Rows are points. Any point is a mix of the corners, with weights that add up to 1. It lies inside the corners' shape when no weight is negative. Is each point inside? If not, which corners have a negative weight?
In the rows, zero is written as 128.

Corners:
(1): [180 157]
(2): [115 159]
(3): [55 96]
Points:
[ 89 128] -> inside
[171 146] -> outside (2)
[ 96 127] -> inside
[ 80 109] -> inside
[143 172] -> outside (3)
[ 98 137] -> inside
[170 155] -> inside
[81 98] -> outside (2)

Corners:
(1): [ 86 133  77  83 120 138]
(2): [156  90 143 132 155  33]
(3): [ 55 105 156 154 163 141]
(4): [177 126  47 162 148 147]
(5): [125 135 122 192  93 112]
(6): [138 201 185 194 138 122]
(7): [158 127 178  78  76 136]
Points:
[ 83  86 148 128 125  96] -> outside (4, 6)
[ 93 128 152 153 147 128] -> inside
[135 154 159 118 113 155] -> outside (2, 5)
[130 122 121 145 106 123] -> outside (6)
[144 155  94 211 115  97] -> outside (3, 7)

Corners:
(1): [129 196  77  97 182 113 124 109 112 158 120]
(2): [122 183 147 119 128 142  80 173 104 200 129]
(3): [100 129 122 101 125 172  97 165  71 162 177]
(4): [126 159  90 146 106 162 144 176 117 136 130]
(5): [ 92 157 124 168 136  90 140 132  68  72 112]
(6): [ 86 113 136 119 134 122 163 130  92  72  70]
(7): [171 178 145 129 127  87 173  73 116 105 107]
(8): [123  94 134 186 141  97 185 117  50  91  64]
(9): [154 115 118 114 100  87 116 176 130 114 111]
(10): [108 105 135 142 131  86 185 173 165 161 125]
(11): [ 84 186  74 116  95 145 124 118  90 249 154]
(12): [134  89 123 154 137 108 114 152 202  95 105]
Points:
[117 167 129 110 131 112 139 115  73 157 121] -> outside (4, 12)
[105 137 131 120 131 114 149 138  77 130 107] -> outside (4, 12)
[127 175 119 108 125 138  95 161 130 188 165] -> outside (6, 8)
[115 162 110 146 137 112 150 125 121 160 103] -> outside (3, 9)
[119 152 131 128 130 126 117 154 115 152 117] -> inside
